Each point is reached from the start by the listed moves, each made 0, 1 or 2 times, or once backwards (-1), plus a little noise. Say if it took an odd or an even number of moves. Then give how often each move was made.
In the rows, 128 means zero.

Moves:
(1): [140 109]
(2): [162 151]
Start: [127 118]
Points:
[185 102] -> odd (2, 1)
[118  58] -> odd (2, -1)
[149  80] -> even (2, 0)

Moves:
(1): [154 130 131 123 129 125 139 118 128]
(2): [128 158 126 136 127 131 133 132 137]
(3): [131 130 158 134 128 127 123 137 129]
(4): [141 121 118 165 134 119 130 134 137]
(5): [126 127 131 124 147 126 136 136 134]
(6): [128 122 129 132 131 147 132 127 138]
(7): [120 124 132 122 115 126 147 137 119]
(8): [140 130 122 124 125 132 121 145 129]
(9): [125 122 127 121 115 113 125 125 158]
Start: [130 133 119 150 126 126 114 137 145]
Points:
[158 187 179 157  98  98 119 146 226] -> odd (1, 2, 2, 0, 0, 0, 0, 0, 2)
[152 119 135 249 137 138 118 135 140] -> odd (0, 0, 1, 2, -1, 1, 0, -1, -1)
[108 190 115 133 116 155  86 151 203] -> even (-1, 2, 0, -1, 0, 1, -1, 1, 1)
[126 159 130 126 121 193 137 161 129] -> odd (0, 1, 0, -1, 0, 2, 1, 1, -1)
[138  97  78 108  61  84 102 157 172] -> odd (0, -1, -1, 0, -1, -1, 1, 2, 2)
[ 89 138  85 183 125 103 145 145 186] -> even (-1, 1, -1, 1, 1, 0, 1, -1, 1)

Moves:
(1): [146 121 129 123 130 128 122 133 120 119 130 125 133 132 129 124 124 127
 127 124 121 133 129 121 126 127]
(2): [135 150 132 129 120 122 132 134 128 130 130 121 130 129 122 125 124 147
 128 135 125 130 130 127 125 135]
(3): [125 122 140 126 124 131 120 127 134 132 127 123 128 125 130 137 123 129
 132 131 129 126 132 128 129 128]
(4): [136 125 125 151 137 135 126 127 123 120 137 124 127 114 133 125 127 129
 135 122 112 137 128 144 130 137]
(5): [131 134 131 120 152 125 119 127 124 138 133 135 129 132 133 127 132 136
 131 131 122 125 126 128 132 129]
(6): [125 131 131 125 133 148 129 131 121 134 126 125 124 132 128 130 124 127
 132 130 130 128 126 127 127 126]
(7): [129 116 132 133 133 127 144 124 126 124 132 127 128 130 130 137 128 129
 128 130 132 130 129 129 122 129]
(8): [129 122 131 137 123 121 131 149 121 133 124 129 125 133 125 133 130 131
 132 134 123 136 140 134 133 119]
(9): [139 125 121 134 131 130 136 134 157 131 131 126 130 128 132 128 132 127
 139 118 126 117 121 131 144 126]
(10): [132 127 129 133 124 125 129 124 122 146 128 123 132 130 123 127 132 135
 122 117 122 127 131 133 138 128]
(11): [125 119 122 132 119 123 126 124 125 132 153 127 131 135 127 125 124 120
 128 134 118 132 120 133 126 124]
(12): [130 129 125 125 120 128 127 123 130 130 126 157 119 130 132 132 124 130
 129 135 118 130 124 121 125 135]
(13): [123 128 128 125 126 130 135 128 128 125 127 120 154 127 124 130 125 127
 129 139 115 126 128 129 128 130]
(14): [130 125 136 143 125 132 119 128 126 115 127 124 129 154 127 130 140 132
 122 123 124 121 126 126 119 126]
(15): [120 132 128 127 122 125 128 135 134 130 127 126 124 128 156 127 131 131
 118 122 123 131 130 125 120 123]
(16): [130 130 113 122 127 135 126 123 123 127 133 125 129 132 129 147 128 131
 127 132 129 128 128 136 136 126]
(17): [135 129 133 122 122 137 128 122 128 123 136 131 127 115 121 126 150 126
 126 133 124 122 134 130 125 123]
(18): [124 122 128 128 128 130 121 127 135 127 124 126 135 126 126 123 126 144
 132 131 132 128 127 121 126 122]
(19): [126 125 126 125 120 121 129 125 117 132 127 124 131 133 135 131 138 127
 146 122 126 127 129 120 126 134]
(20): [135 126 126 140 127 127 126 126 124 134 128 122 124 131 135 124 126 126
 129 143 125 118 127 124 129 128]
(21): [135 131 132 136 128 133 121 133 126 125 132 134 142 123 133 127 131 127
 128 134 144 124 124 125 137 129]
(22): [138 130 123 123 128 130 127 119 134 134 125 124 129 135 126 122 133 128
 129 140 133 147 132 141 122 135]
(23): [124 126 120 130 134 130 127 124 129 125 134 130 130 134 130 122 120 123
 133 117 133 126 151 135 136 126]
(24): [132 123 126 121 126 122 135 131 123 123 121 130 127 132 130 121 116 132
 126 132 133 119 122 153 121 125]
Start: [128 144 113 121 133 119 151 132 117 126 138 108 137 123 115 114 124 137
 118 118 128 122 127 122 105 136]
Points:
[172 139  95  51 171 175 147  98 173 201 126 139 222 138 113 167  83 197
 168 211 155 112  61 142 155 160] -> odd (0, 0, 2, -1, 2, 2, 1, -1, 2, 1, 0, 2, 2, -1, -1, 2, -1, 2, 0, 0, 2, 2, -1, 1)
[199 152 171 198 129 149 133 198 137 184 140  45 212 193 139 144 165 231
 162 125  93 169 125 128 137 156] -> even (1, 2, 2, 1, 1, 2, 1, 2, 2, 2, 0, 0, 1, 2, 1, 0, -1, 1, 1, -1, 2, 2, -1, -1)
[169 216 125 103 145 136  70  94 102 157 188 145 195 177 110 128  99 174
  94 167 106 173 140 129 120 192] -> odd (1, 2, 2, 0, 2, 0, -1, -1, -1, 1, 1, 2, 1, 1, 0, 1, -1, -1, -1, -1, 2, 2, 1, -1)
[167 171 144 181  97  93 160 200 103 164 159  57 142  65 199 125 136 179
 158  90 111 110 121 161 140 152] -> even (0, 2, 2, 2, 0, 0, 0, 1, 1, 1, 0, -1, -1, -1, 2, 0, 0, -1, 2, 0, 2, -1, -1, 1)
[166 162  94 167 163 170 114 139  62 187 112 149 177 172 149 129 168 158
 154 201  91 133 134 152 143 164] -> even (-1, -1, -1, 1, 2, 2, -1, 2, 0, 1, -1, 2, 2, 1, 0, 1, 0, 0, 1, 2, 2, 2, 0, 0)
[217 137  99 249  89 126 166 184 130 115 183  72 129 128 180  76 183 185
 150  90  85 105 201 154 134 118] -> even (1, 2, -1, 2, -1, 0, 1, 2, 2, 1, 0, 0, -1, 1, 2, 0, 2, 1, 1, 2, 1, 0, 2, 0)
